Every row gives one point. Two turns around zero, p and q, are shown by what they do to some points. Write where each new point lands after one turn and then the other. Backwards means that the second turn is done in reverse. Each puzzle has new turns, and all numbers are rounded.
In the rows, zero is written as 128.

Turn p:
[120 150] -> [114 147]
[122  83] -> [135  83]
[121 103] -> [128 102]
[147 164] -> [136 168]
[129 140] -> [126 140]
Turn q:
[149 177] -> [168 163]
[117 107] -> [109 114]
[143 117] -> [137 112]
[125 138] -> [130 138]
[106 101] -> [ 97 113]
Where do these land?
p, then q: [114 129] -> [114 131]
p, then q: [156 170] -> [162 165]
q, then p backwards: [128  90] -> [103 100]
q, then p backwards: [131 109] -> [118 112]
p, then q: [111 143] -> [114 145]

Turn p:
[102 122  89] -> [ 93 109 103]
[119 114 145] -> [133 113 145]
[139 146 170] -> [147 152 164]
[153 130 108] -> [139 139 100]
Turn q:
[ 87 142 131] -> [ 85 130 126]
[155 144 146] -> [147 143 155]
[156  96 124] -> [164 107 121]
[ 96 105 122] -> [105 101 109]
[147 152 117] -> [140 158 128]
Where do these land?
p, then q: [119 138  99] -> [107 132 104]
q, then p: [178 129 123] -> [163 162 116]
q, then p: [ 98 102 151] -> [128  84 140]
p, then q: [116 142 138] -> [113 128 143]

Turn p:
[142 145 110] -> [140 151 116]
[116 134 178] -> [116 118 177]
[155 127 109] -> [155 135 110]
[100 106 114] -> [102 108 108]
Turn q:
[115 129 154] -> [121 119 155]
[122 135  97] -> [120 151 107]
[103  98 141] -> [ 96 104 135]
[172 150 119] -> [175 138 114]
Where do these land?
p, then q: [148 127 133] -> [147 120 125]
p, then q: [109 134 129] -> [112 135 138]
p, then q: [160  91  87] -> [143 126  66]
p, then q: [103 168 150] -> [120 144 177]
p, then q backwards: [104 121 151] -> [105 114 148]
p, then q: [145 127 118] -> [143 131 115]

Turn p:
[137 101 153 112] -> [153  99 139 117]
[108 106 100  94] -> [110  99  94 106]
[148 162 109 166] -> [124 172 125 165]
[130 159 122 130] -> [124 159 124 125]
[118 112 157 137] -> [131 111 159 126]
Turn q:
[138 102 122 123] -> [125 101 120 133]
[109 103 115 124] -> [101 117 112 134]
[114 158 158  94] -> [125 148 148  80]
[149 109 123 196] -> [142 120 142 199]
[125 159 125 124] -> [140 154 126 116]
[133 136 125 107] -> [135 127 120 107]
Where do these land?
p, then q: [104  96 118 115] -> [ 94 105 114 131]
q, then p: [137 149 106 112] -> [137 141  96 129]
p, then q backwards: [123 138 181 181] -> [129 141 188 173]
p, then q backwards: [142 139  98 118] -> [121 136  93 126]
q, then p: [145 118 131 103] -> [141 103 113 122]
p, then q: [118 110 117 162] -> [104 135 144 157]
q, then p backwards: [127 146 147 105] -> [117 143 150 109]

Turn p:
[105 107 160 125 148 113] -> [120 112 171 111 131 117]
[128 150  97 146 133 126] -> [110 133  99 147 143 121]
[138 138  97 149 116 173] -> [128 136 100 165 136 166]
[120 139 105 143  91 132] -> [106 137 101 143 102 141]
[146 104 173 120 143  93] -> [157 119 169 113 117  89]
[132 124  87 112 122 148] -> [132 114  90 125 134 154]
[126 134 178 100 143 111] -> [142 146 167  90 132 109]
Turn q:
[161 113 109 142 133 164] -> [151 133 105 164 125 156]
[ 96 164 119  94 154 123] -> [107 139 111  74 151 130]
[144 148 110 152 141 149] -> [127 158 102 150 134 137]
[104 165 149 129  96 103] -> [101 154 161 103 110 105]
[164 101 160  97 116 149] -> [186 116 153 126 121 148]
[ 99 129 142 134 154 114] -> [108 120 135 119 161 112]
[111 102 110 122 113 141] -> [115 101 128 132 115 154]
[164 136 116 131 108 103] -> [146 137 116 134  92 103]
[108  94 138 151 137 106] -> [112  94 142 149 143 107]
Where do these land?
p, then q: [158 155 127 137 151 157] -> [136 160  96 144 153 117]
p, then q: [ 70 129 126 112  90  88] -> [ 91 100 161  80 101 148]
q, then p: [131 120 139 133 103 129] -> [131 141 144 135 109 130]
p, then q: [130 106 126  92 137 119] -> [159 103 123 114 120 136]
q, then p: [131 146 121 144 106  92] -> [102 137 121 115  97 106]
p, then q backwards: [121 114 162 101 151 128] -> [117 127 168  97 126 125]
q, then p: [133 136 115 131 121 145] -> [122 139 117 137 130 143]
p, then q: [152 118 108 175 166 165] -> [127 133 110 191 169 117]

Turn p:
[129 114 101 123  92 126] -> [114 116  94 129 101 122]
[103 105 138 129 109 133] -> [ 95 108 131 140 125 125]
[123 154 157 167 130 134] -> [135 150 149 171 143 132]
[138 100 107  83 123  87] -> [125 106 114  78 108  90]
[135 125 136 152 188 126] -> [152 135 140 121 187 130]
[140 131 155 145 128 153] -> [142 118 145 156 133 148]
[128 167 101  97 126 138] -> [132 161 121 100  99 151]
Turn q:
[138 187 124 113 125 164] -> [138 189 132  96 144 125]
[149 122 151 132  91 140] -> [145 135 148 124  98 157]
[114 104 129 131 148 102] -> [118  93 126 144 135 113]
[115 115 149 149 121  93] -> [130 105 144 156 105 109]
[108 109  98 139 120 126] -> [105 121  97 141 116 130]
[149 171 156 109 138 184] -> [136 180 165  94 159 149]
[128 112 110 147 140 125] -> [123 119 110 151 137 133]
[155 111 131 137 117  93] -> [162 100 124 143 112 129]
[ 97 120 104  95 152 125] -> [ 95 110 106 103 148 108]
Where do these land?
p, then q: [162 125 117 127 108 103] -> [160 114 102 130 108 130]
p, then q: [ 95  94 117 156 139 158] -> [ 78 125 116 148 161 130]
q, then p: [ 94 102 155 116 112 105] -> [ 91  96 138 142 116 102]
p, then q backwards: [138 126 140  95 140  90] -> [121 153 150  93 122 106]
p, then q backwards: [159 151 133 145 133 152] -> [170 129 130 152 120 131]
p, then q backwards: [146 129 118  99 117 130] -> [135 122 127 109  98 119]
q, then p backwards: [102 168 117 158 146 158] -> [ 86 161 121 163 134 108]

Turn p:
[120 110 152 112 179 122 131 129] -> [ 93 128 126 107 169 131 134 149]
[149 158 141 137 106 146 110  98] -> [127 137 173 145 105 134 123 103]
[116 124  79 107 152 123 125 149] -> [150 138  92 124 156 132  93 139]
[102 111 118 133 169 122 105 122] -> [103 123 108 125 170 118 112 114]
[117 138 139 121  97 117 149 177] -> [137 106 106 134  88 132 132 169]
[120 121 119 116 104 124 131 110] -> [133 139 119 112 108 131 128 109]
[132 116 146 135 102 151 145 140] -> [140 103 134 125 109 145 155 130]
[148  99 153 125 120 117 107 127] -> [123 107 150  97 125 104 134 126]
[147 176 105 166 123 131 149  99] -> [146 170 144 183 120 126 142 112]
Turn q:
[151 101 111 102 151 161 127 146] -> [146 105 129 127 156 168 123 159]
[ 80 111 135 142 122 122 141 145] -> [ 81 115 135 144 130 106 139 136]
[157 126 139 105 157  99 135 133] -> [159 116 129  93 154 113 131 127]
[125 143 157  95 131 100 157 119] -> [117 143 137  76 143 111 138 116]
[111 110 141 141 161 160 135 134] -> [112 100 163 144 144 140 111 131]
[135 101 143 138  78 109 135 124] -> [118 117 117 113  81 120 162 136]
[ 94 101 107 160 112 109 128 108] -> [ 96 103 101 155 109 116 142 104]
[135 180 123 134 133 169 109 107] -> [143 173 143 147 122 155  90 111]
[135 141 123 116 111 141 133 148] -> [131 151 131 129 129 138 139 150]
[132 153 117 148 124 112 130 125] -> [140 147 124 143 125 112 137 109]
[155 142 111 126 127 127  77 119] -> [168 138  98 137 113 131  96 132]
Where do these land?
q, then p: [143 140 131 104 116 118 154 138] -> [128 150 129 126 127 151 127 159]
q, then p: [ 68 138 136 117 134 122 154 171] -> [ 75 126  82 150 140 121 126 158]
p, then q: [126 108 118 140 137 120 151 157] -> [145 115 122 139 155 131 155 134]
q, then p backwards: [130 143 121 138 105 122 153 110] -> [121 126 131 137 114 129 147  93]
p, then q: [116 115 115 121 144 116  90 113] -> [125 120 100 119 136 117  93 113]
q, then p: [143 106 133 151 124 129  31 118] -> [182  85 141 119 106  72  95  94]
p, then q: [145 149 124 136 144 137 116 121] -> [137 124 150 132 119 111 110 120]
p, then q: [140 126 153 128 132 130 146 107] -> [108 142 152 113 136 127 137 124]
q, then p: [143 127 122 116 116 159 157 117] -> [128 123 141 133 128 174 140 129]

Turn p:
[137 154 153 155 138 102 153 159 153] -> [144 152 117 154 137  94 133 169 151]
[100 129 166  95 139 127 120 119 138] -> [108 131 178 117 138 120 136 127 149]
[107 143 102 152 104 102  89 135 124] -> [ 91 150  94 132 112 116  97 109 130]
[129 139  97  98 117 124 158  97 138] -> [153 123 122  93 109 115 157 100 132]
[121 103 104 131 151 155  97 153 113] -> [104 108 110 116 151 170 105 136 124]
[147 124 140 111 159 108 154 111 118] -> [156 104 146 122 152  99 136 128 121]
[150 110 152 102 118 159 109 146 110] -> [133 133 164 120 130 166 110 145 103]
[139  95 136 144 104  99 156  94 157] -> [150  95 135 155  79 100 136 122 138]
[138 160 120 139  94 158  88 112 138] -> [129 174 123 141 111 163 115  91 131]
[112 124 110 153 157 145 157 155  91] -> [112 111  91 129 163 136 155 154 102]
Turn q:
[127 130 155 123 132 120 145 164 134] -> [132 134 153 144 133 119 145 161 136]
[149 108 113 102 138  85 126  89 168] -> [151  97 120  98 145  99 125  97 175]
[125 157 148 156  99 147 105 144 124] -> [114 145 157 147  92 152 110 130 117]
[ 98 154 128 138 127 165 123 125 125] -> [ 93 157 124 132 124 157 125 125 120]
[156  87 104 131 122 114 128 110 121] -> [154  84 104 122 129 117 121 115 118]
[139 126  90 133 115 117 156 128 135] -> [143 120  90 146 114 119 137 123 144]
[103 140 123 126 135 162  90 160 124] -> [102 155 129 115 123 150  96 163 116]
[155 114 123  68 124 108 136  91 124] -> [152 108 119  72 127 104 162 107 138]
[ 86 152 148 158 133 121 120 153  95] -> [100 167 150 161 130 113 114 137  94]
[139  79 138 105 127 113 155  93 151] -> [130  72 124 112 152 114 159 111 148]
[131 162 139 168 155 156 124 149 108] -> [137 170 141 159 139 164 114 135 103]
Where do these land?
q, then p: [155 126  91  83 123 108 141 107 113] -> [171 114 118  85 104 107 123 114 118]
q, then p: [144 132 123 131 144 161 109  98 148] -> [137 123 147 116 138 171 137 105 141]
p, then q backwards: [100 119 117 147 138 158 141 143 134] -> [117 117 123 120 124 163 158 132 145]
q, then p: [190 124 105 113  86 107 122 122 106] -> [171 121 135 119  74 128 102 120  86]
p, then q: [ 99 104 161 141 155 157 152 116 129] -> [111 107 133 169 167 139 151 146 126]
p, then q: [128 157 135 101  92 109 117 151  99] -> [126 175 147 108 101 101 135 125 112]
q, then p: [114 159 141 148 140 115 159 145 114] -> [134 152 106 162 146 103 145 132 127]
p, then q: [116 114 146 134 144 142 131 136 177] -> [117 109 140 149 133 151 125 151 166]
q, then p: [112 147 123 134  86  84 116 126 113] -> [112 145 131 143  90  86 113 106 118]
q, then p: [123  98 138 147 171 140  91 136 147] -> [108 115 145 129 172 158  96 135 146]

Turn p:
[147 125 142 134 142 184  95 132 102] -> [ 85 168 160 139 155 141 127 144 126]
[126 115 126 118 151 133 104 148 103] -> [105 137 130 121 129 151 105 153 136]
[152 136  90 151  82 147 147 117  99] -> [123 152 101 139 141 106 139 121  64]
[159 116 125 141 105 115 171 159 117] -> [153 121 137 126 109 104 123 156  79]
[127 133 121 126 153 119 152 127 155] -> [155 101 127 142 138 124 132 136 144]
[ 97  90 144 118 141 104 156 108 156] -> [126  70 126 125 101 123 153 129 154]
[ 96 118 128 113 162 117 121 102 130] -> [107  96 113 132 131 140 123 122 166]
[153 167 139 149 120 105 109 141 142] -> [167 153 146 136 123 136 105 100 123]
[115 116 120 102 136 176 102 153 119] -> [100 160 127 108 149 144 141 165 147]
[123 143 140  96 119 121 122 103 126] -> [119 120 127 100 141 116 123  99 141]
[173 122 108 164  91 110 129 146 144] -> [168 141 135 137 112 145 139 121  70]
[ 65 155 154 125 135 102 128  98 144] -> [127 114 107 132 104 106 126  87 190]
Turn q:
[141 139 165 163 127 100 126 175 153] -> [173 141  72 139 122 122 114 154 138]
[162 164 137 156 144  95 123 146 171] -> [188 111  90 145 117 122 100 113 133]
[121 117 148 135 140 100  99 114 122] -> [125 131 124 137 146 101 102 142 105]
[ 98 131 118 114  87 124 123  90 118] -> [ 90 101 148 103 106 108 133 141 115]
[155 133 145 109 144 145 154 136  95] -> [157 156 154 111 145 146 152 125 122]
[130 137  94 136 140 157 149 139  91] -> [116 141 136 109 131 182 137 107 121]
[126 103  85  97 114 129 144 131 120] -> [ 95 115 129 110 146 130 163 102 141]
[124 141 171 142 171 110 151 151 158] -> [173 167 101 165 110 113 130 123 117]
[144 106 101 115 113 171 147 116 119] -> [109 112 160 127 139 160 161 123 148]
[113 112 125 143 117 128 110 103 137] -> [103 107 132 145 125 120 116 144 121]
[ 94 125 120  99 109 148  83 108 124] -> [ 79 126 160 115 121 105 102 135 147]
Where do these land?
p, then q: [103 104 121 138 131  83 145 123 143] -> [104  91 122 130 149 138 155 146 148]
p, then q: [124 128 120 107 158 157  99 133 109] -> [118 163 126 147 105 128 105 107 147]
q, then p: [144 112 129  82 163 146 121 100 145] -> [128 100 165 159 108 118 117  93 147]
p, then q: [134 109 111 149 159 117 156 106 109] -> [ 95 131 102 146 153 150 121 149 115]
q, then p backwards: [174 132 135 145 107  88 102 165 113] -> [127 154  80  77 143 110 144 146 134]
p, then q: [118 103 165 106 106 157  92 115 166] -> [143 144 157 141  80 103 177 128 130]
q, then p backwards: [118 162 106 142  97 126 146 103 110] -> [136  82 136 115 107  93 124 129 123]
p, then q: [105 166 161 124 134 150 140 155 106] -> [152 122  93 120 109  89  96 120 134]
p, then q backwards: [130 108 108 123 121 146 150 153 123] -> [122 113 157 143 106 114 138 127 113]
q, then p: [130 157 123 164 104 110 131 127 156] -> [123 137 115 111 122 155 152 136  85]

Turn p:
[153 103 131 120  87 146 156 133 124 169 126] -> [162 116 147 115  98 141 158 147 114 166 124]
[124 141  93 105 164 135 122 155  90  98 156] -> [124 129  77 132 154 103 130 143 103  99 167]
[164  98 138  90 112 153 144 100 135 151 106] -> [168 101 143  78 127 139 126 138 130 164 117]
[124 171  91  91 129 126 106 169  67  91 133] -> [116 152  61 123 118 112 102 143  73 101 169]
[148  92 106 133 106 119 116 121 126 145 107] -> [135  85 126 131  97 130 119 139 132 149 116]
[122 166 109 143 131 122 139 112 148 112 140] -> [124 159  98 139 136 132 136 113 152 121 111]
[123 156 121 117 136 127 133 166  88  86 107] -> [129 150 101 132 131 116 104 136  74  91 129]
[125 121 149 163 132 120 141 125 129 108 137] -> [135 127 146 152 133 129 139 100 129 106 118]
[ 96 130 147 140 117 124 126  85 136 136 143] -> [100 131 141 122 134 145 144  87 144 145 124]
[173 108 136 112 131 105 126 134 111 155 114] -> [161 109 143 125 109  96 106 138 123 155 138]
[135 104 138 125 132 115 144 134 133 181  96] -> [133 115 166 130 123 107 125 153 123 171 106]
[112 132 154 145 129 117 105 126 179 124 153] -> [105 144 158 134 125 137 134 118 179 106 135]
[ 87 118 137 139 144 118 131 133 166 112 126] -> [ 92 130 149 130 143 124 140 129 148  97 104]
[104 151 142 170 142 164 100  99 162 123 147] -> [105 144 136 151 163 182 129 109 170 120 134]
Turn q:
[ 89 119 161 133 107 111 129 163  99 170 143] -> [ 88 109 157 126 107  93 128 175 126 156 137]
[ 87 101  96 156 106 132 139 119 154 126 129] -> [100 118  89 148  91 128 109 119 149 110 144]
[148 153 115  96 113 144 105 103 125 130 112] -> [160 150 119 104 119 150 120 127 119 138  93]
[104 143 131 108 110 114 126 127 168 146 144] -> [118 157 130 107 102 118 130 132 168 134 134]
[129  78 141 126 178 131 109 148 130 145 108] -> [122  83 120 133 182 137 119 144 154 150 139]
[129 131 105 139 165 163 121 152 116  96 125] -> [126 135 100 136 172 145 120 139  98 103 144]
[147 146 138 138 120 115 125 127  99 125 118] -> [138 130 154 140 129 120 125 126 102 131 108]
[165 109 137 134 149 133 102 174 118 139 127] -> [155 106 152 137 167 136 116 166 128 128 146]
[155 126 138 142 177 133 146 126 153 155 111] -> [146 128 123 163 166 138 159 122 155 152 137]
[128 164 108 104 113 114  88  99 139  87 109] -> [139 169 127 100 128 140  89  97 127 109  86]
[130 116 140 100 112 101 166 122 150 146  99] -> [133 111 128 125 113 104 162 122 170 128  95]
[112 123  96 151 119 129 163 102 107 102 179] -> [118 126 105 130  94 108 133  89  85 110 169]
[142 155 158 137  95 143 146 102 106  97 158] -> [122 142 162 117  95 146 155 104  81 113 129]
Where do these land?
q, then p: [113 129 148 145 116 124 147 106 124 106 108] -> [110 119 133 125 136 148 131 104 110 130  96]
p, then q backwards: [124 198 215 147 150 128 145 133 194 131 118] -> [150 219 162 131 135  87  80 140 185 102 118]
q, then p: [162 112 105 126 141  76 126 124 114 106 139] -> [147  98 131 123 126 100  97  87 156 129 140]
q, then p: [120 127 152  56 129 147 147 124 121 114 134] -> [136 134 117  68 142  95 139 151 101 132 110]
p, then q: [120 130 101 124 114 129  84 127 124 126 136] -> [117 130 104 115 103 133 104 141 131 118 153]
p, then q: [156 109 103 131 114 145 137 126 125 123 113] -> [159  99 118 137 128 138 126 145 127 114 124]
p, then q: [127 152 110 150 114 127 142 134 105 149 120] -> [134 136 122 164 111 119 123 145 106 143 122]
q, then p: [114 138 105 150 143 137 138 133 126 113 145] -> [116 133  97 148 133 126 138 109 127 121 142]
p, then q backwards: [126 107 107 143 115 113 134 162 114 120 119] -> [126 122 117 146  97 135 154 141 103 130 118]
q, then p: [146 101 151 109 113 117 133 117 113 106 168] -> [143 108 145  81 124 118 143 100 118 128 148]
q, then p: [107 125 113 105 129 139 145 128 166 180 118] -> [127 147 115 132 104 122 155 175 159 139 101]
q, then p: [121 109 126 151 157 153  58 123 109 161 119] -> [107 107 143 158 148 152 115 175 135 157 179]
